Each wall is flat, endless, passes through zero and stands at right angles to its row. A trip goes straight from one point to another. List the walls that it crosses, first one first.
(in the rows, 128 means zero)

Walls:
(1): [ 36 114]
(2): [ 45 136]
(3): [ 88 137]
(4): [126  90]
(5): [116 100]
(6): [71 76]
Trips:
[169 208] to [147  96] -> 4, 5, 6
[135 105] to [178  87] -> 6
[152 125] to [113  88] -> 5, 6, 1, 2, 3
[116 125] to [116 111] -> none
[ 95 169] to [ 86 127] -> 6, 5, 4
[ 91 134] to [159  97] -> 4, 3, 2, 1, 6

Walls:
(1): [ 80  85  81  82 105 142]
(2): [182 194  69 107 106  94]
(3): [167  92  55 138  80  97]
(4): [136 105 183  98 163 134]
(5): [112 118 143 132  58  94]
(6): [103 162 150 180 158 142]
(7): [196 159 148 157  86 132]
Trips:
[135 110 150 155  95 145] to [166  83 148 145 102  90] -> 6, 4
[163  92 122 140  76 122] to [143  93 100 118 160 236] -> 2, 5, 4, 7, 3
[145 143 106 171  79 184] to [ 66 151 133 100 117 209] -> 1, 2, 3, 5, 7, 4
[127 163 141 146 115 115] to [134 120  90 123  85 112] -> 3, 6, 1
[155 119 191 108  91 166] to [123 186  79 144 134 136] -> 2, 6, 4, 5, 3
[106 146 107 120 157 128] to [ 16  93 111 107 185  58] -> 2, 4, 5
[102 124 133 114 185 146] to [129 133 151 183 171  44] -> 1, 5, 7

Walls:
(1): [172 140 100 153  91 119 148  98  95]
(2): [130 125  66 154 100 172 124 102 128]
(3): [179  72 103 158  93 132  92  93 126]
(4): [167 159 121  50 123 110 152 129 138]
(5): [101 145 175 125 146 136 125 120 104]
(6): [220 146 169  59 116 103 157 138 152]
(7): [127 110 176 152 136  99 106 141  90]
(8): [130 151  74 143 100 143  66 190  62]
(9): [ 94 113  62 150 102 101 202 134 141]
(10): [146  71 135 148 154 214 118 155 104]
Trips:
[130 120 114 172 162 125  77 202 123] to [132 144 156 205 142 118 111 130 108] -> 5, 1
[ 99  70  77 172  79 139 111  94 104] to [ 71 135 158 118 188 139 194 133  85] -> 7, 5, 3, 8, 1, 2
[100  57  69 117  83 143  72  65 118] to [147 154 163 165 165 165  62  78 100] -> 9, 7, 5
[130 100 156  40 194 121 130 152 154] to [118  91 144  92 182 150 141 141 106] -> 7

Walls:
(1): [107 125 143  59  86 163 168 105 117 126  86  83]
(2): [106  91 108 135  97 105 169 167 205  72 139 116]
(3): [134 186 123 185 132  76  75  93  62 189 123 168]
(4): [189 133 153 164  91 131 108 124 139 160 161 159]
(5): [ 94 154 145  53 107  80 155 114  48 109 124  91]
(6): [188 108 164 122 135 178  76 112 142  86 179 179]
(7): [ 83 198  70 175 193 191 147 119 138 155  89 131]
(8): [179 122 135 107 144  89 149 121 124 130 155 207]
Trips:
[144 137  31 143  82 128 150 135 152 154 140 207] to [132 118 127 123 119  83 141 129 129 167 110 142] -> 7, 5, 2
[ 95 137 130  95 137 175 104  73 130 120 134 153] to [105  92 130 122 146 125 166 134  68  92  93 114] -> 6, 7, 2
[104 108 105 140 172  97 139 141 129 106  95 139] to [118 170 127  60 157  66  61 146  65 119 140 147] -> 5, 3, 2, 7, 6
[160 128  74 150 112 116 106 115 160 180 119 143] to [168  69 124 156  92 110 137 144 165  90  56 112] -> 2, 7, 3, 8, 1
[141 147  74 143 191 124 145 114  67 125 143 146] to [ 91 105 126 126 149 164 192 120 107 105 105 146] -> 1, 3, 2, 8
[ 70 105 102 107 136 125  71 149 147  93  92 169] to [130 147 125  70 181 105 122 133 106  49 114 120] -> 5, 1, 8, 7

Walls:
(1): [137 101 142 151 124 134 121 194 118  54  65  84 179  85 106 170 116 146]
(2): [126 175 129  68  93 144 124 151  62 165 102 187  54  90 175 161  60 135]
(3): [102 108 155 167  80 131  72  77 127  85 137 135 169 118 115  96 128 124]
(4): [ 93 174 130 121 106 160 116  99 118 177 103 118 106 164 160 187 133 132]
(5): [119 110  60 130 168 139  75 104 106 111 138  81 106 132 194 195 161 158]
(6): [ 90 150 160  96  74 187  25 140 122  22  97 103 207 109 166 159 144 122]
Trips:
[120 160  77 147 151 166 169  71 180 107 182 187 105 120 182 117 185 154] to [106 141 138 137 114 144 170 147 122  83 177 111 139 165 112  55 110 123] -> 4, 3, 5
[163 139 140 146  86 162 159  67 185 117 145 160 206  95 154 165 160 145] to [ 89   7 106 213 125 140  57 146 104 195 185 117 136 130 132 181 117 115] -> 5, 6
[188 127  89 120 128  88  95 189 113 125 117 144 153 153  68 100 170 119] to [ 84 125 117  57  96 163 135 191  55  74 167 112 174 173  81 127 150 152] -> 6, 3
[125 149 138 109 193 130  87  47 112 147 126 176 125 180 134 145 136 125] to [113 132 108 107 109 126 119 103 142  95 124 156 175 166  25 142 174  92] -> 2, 6, 5, 4, 1
[119 158 123 142 122  99 173  99  92 155  71 124 146 111 107 113 119 166] to [100 100 147 152 158 123 176 133 126 111 151 174 119 100 176  80 104 152] -> 4, 1, 3

Walls:
(1): [ 94 136 122 148 179  89 132 144 127 127 130 128 126 135 127 153 137 102
 144  69 117 102 105 101  85 113  85 199 148  69 172   7]
(2): [127  68 126  89 102 152 122 107 118 161 132 162 143 108 151 111 149 141
  97 118 148 122 170 133 104 150  99  53 110 141  79 118]
(3): [108 170 134  41 111 185 140 121  93 102  66 144  94 148  99  93 130 145
 155 139  49  94 156 150 177 133 167 124 116 122  96 124]
(4): [ 99  57  91 115  87 137 177 137 102  53  98 110 164  96 116 167 147 123
 148 115  90  72 141 115 148  93 172 116  91 126 110 103]
(5): [106 131 104 145  99 127 101 159  71 153 138  63  77 106 184 147 121 175
  92 150 167 129 122 103 145 113  97 110  84 159 164  74]
(6): [100 106 144 147 143 170 163 140 208  82 120 160 159 121  59 126 105 139
 164 154  87 163  82 126 171 176 165 161  95 190  99 105]
(7): [120 118 111 166 129  60 137  92  96  87 140 133 145 100  98 155 104  78
  88 118 134 175  92 142 103 106 101 111 124 120 131 133]
(8): [185 106 149 106 150  69  99 123 126 111 171 105 125 176 123 123 139 108
 143  88  94  77 164 153 133 137 136 133 211 115  83 150]
Trips:
[148 118 160 202 124 133 123  99 133  74  85 145 112 106 142 131 121  70
 185 114 135 107 133 153 129 131  81 146 164  76 123 131] to [167 114 112 136 141 186  97  97 127 163 165 100 148  68 108 133 139 141
 181  62 124 102 120 157 126 138 141 104 199 116 157 118] -> 7, 4, 2
[160 113  99  89 168 132 119 135 127 137 145  68 114 196 150 117 104 164
 148 156 156 125 147  73  93 138 111 117 131 115 156 137] to [138 145  93 168 150 144  69 104 137 125 133 110 166 102 114 169 161 107
 143 133 148 119 193 108 146 164  91 144 164 157 132  84] -> 2
[136 152 100 129 148 152 121 140 125 178 169 146 105 122  80 132 138 107
 175 102 136 121 129 144 137 129  97 107 108 162  89 168] to [120 114 116 188 136 174 176 133 185  66 141 115 150 109 100 124 131 124
 132 154  93 155 149 146 145 113 142  95  74 138 119 121] -> 8, 4, 7, 2
[107 168  91 136 106 167 189 122 149 117 116 111  50 115 183 115 111 182
 141  94 115 135  95  96 104 132 111 117  83 170 136 130] to [160 145 174 158 156 135 147 119 122 171 157 157 154 141 109  71 104 117
 136 195 150 104 177 112  69 161 138 111 157 161 149 157] -> 4, 2, 3, 5, 6, 8
[141  87 186 146 173 159 174 129 175 121 100  94 112 134 157 114 172 142
 142 162 148 125  81  78 177 179 153 111 140  86 157  81] to [ 55 149 183 134 109 179 161 136 148 176 146 169 168 183 135 142 122 121
  53 113 125 126 164 104 140 106 127 116  95 123 165 101] -> 4, 2, 3

Walls:
(1): [167 100 160 100 140 145 159 114 112 159  98 125 128 134 120 166 154 136
 196 140 135  29  94 149 107 191 119 115 137  77  95 138 125 100 100 104
 177 138  70  80 100 152  97 112 168  98 141 127]
(2): [ 84 152  40 169  99 145 151 113 187 125 148 150 132  89  66 186 126 155
 161 152 139 139 159 105 142 163 153 139  95 111  73 168 100 171 189  96
 147  93 119 105 178  85  96 174 121 155  98 166]
(3): [120 130 127 145 116 155 150 110 162 140 156  92 126 157 112 156 138  89
 166 157 186 105 125  81 149  62 121 123 133 154  97  27 157 118 113  86
 158 150 234 129 111 126 134  72 101 161 149 159]
(4): [113  75 128 125 115 168 123 103 146 101 163 146 147 162 104  78 128 140
 154 182 152  98  96  88 173 102 107 163 152 116  82  83 165 171 135 122
  54 111  81 156 115 180 105  85 151 136 111 104]
(5): [136 136 105 123 112 116  42 137  54  87 161  96  70 153  96 148 113 152
 120 156 148 164 200 144  85 145 136 104  67 129 122  78  89 166 113 146
 126 126 106 103 131 103 143 109 128  81 178 158]
(6): [121 109  89 163 148 127 102 127 139 100 149 205 153 137  58 118 118 138
 120 160  77 130 159 196 115 142 108 143 153 102 166 187 155 116 135 129
  86 182 137 177 141 133  55  90 173 161 123 174]
(7): [ 70 149 131  66 103 136  75 152 129  88 139   7 197  74 181 158 132 119
 117 143 105 160 169 118 186 119 117 152 145 129 185 153 148  97 108 108
 115 114 135 121 125 126 118 156 170 155 143  89]
(8): [136 154 167 169  71 130 105 131 164 148 177 174 134 161  94 162 155 136
 123 165 151 118 112 134 164 104 120  93 162 135 154 168  65 130 167 123
 169 128  98 142 169 125 135 181 143  96 138 111]
(9): [131 152  53  70 126  58  63 142 157 108  78 131  91 160 127 136 114  39
 163 174 149 150 131  81 143 145 148 131 153 168 119  74 123 105 164 172
 144 103 124 181  78 105 132 138  83  64 150 113]
(10): [109 130  98 125 135  59 102 140 136 100 128 114 155 120 154 142 113 181
 104  78 103 104 118 183 123 132  99  96 117 122  55 140 197 105 148  94
  18 123 104 125 139 161 157 102 127  77 158 146]
Trips:
[136 117  91 149 159 116 111 159 115  43  76 105 109 145 145 113 156  97
 138 108 106  53  97 178 116 108 134 141 199  37 113 136  84 137 155 135
  87 159 101 179 114 203 142 196 168 184 131 111] to [141 144 121  95  81  92  99 121  52  65 107 144 151 129 183 126 151 127
 163 106 144 160 115 175 101  90 145 115  76 141 118 106 123  91 140 137
 189  81 109 144 161  72  83 144 108 132 143 119] -> 4, 5, 6, 1, 10
[148 121 103 117 168 120 163 124 148 119  93 161  88 121 131 113 160 125
 142 119  67 136 151 159 155 130  97 121 107 127 150 104 158 112  78 125
  95 142 127  98 172 101  99 117 177 199 110 160] to [ 90 201  61  81 100 150  90 133 110 146  62 140 130 119  74 125 102 152
 127  87 128 121  95 150 107 119 123 160  99 133 120 133  99 125 112 114
 116 167 153 127 133 120  67  83 136 153 136 181] -> 5, 3, 1, 9
[216 158 114 160 162 141  73 149 126  98  92  85 150 158 164 124 134 177
 145 112 129 122 208 144 169 162 140 106 134 129 107  83 142 153  76 112
 156 131  64 128 114 120 206 151 115 144 168 112] to [181 171 170 160 152 235 112 140 166  91 159 186  83 111 114 176 187 131
 128 173 146 111 197  93  98 129 131 107 140 101 152 183 146  74 120 110
 124 210 100 124  71 152 112 159 164 103 125 176] -> 8, 9, 10, 6, 7, 2
[150 103 128 143 122  84 127 157 124 195 156 128 120  94 127 111 182  94
 127 146 177 134 109 151  38 119  58  91 205 136 124  66  97  99 122 179
 107 172 112  91 121 204 121 103 139 109 105 121] to [ 56 165 167  91  39 158 148 127 128  55 191  96 156 128 101 158 129 142
 115 101 163 148 123  93 154  85 130 181 123 133 106  93 131 131 133 135
 187 117 143 130 168  58 137  68 164 100 165 192] -> 10, 9, 7, 1, 2
[166  89 100  46 131 133 111  83 163  83 199 179  90 135 162 110 182 150
  87 135 118  81 109 135 130 132 169  83 199  88  96 130 236  64  93 144
 118 144 155  86 121 128 197 198  79  98  74 191] to [195  87 135 144  79  72 147 101 122 108 151 105 133 148 104  88 160 166
 135  85 124 163 108 144 159 137  69 180 143 127 170 124 134 109 124  74
  63 137 170 118 137 113  96 103 132 120 103 113] -> 6, 9, 1, 7
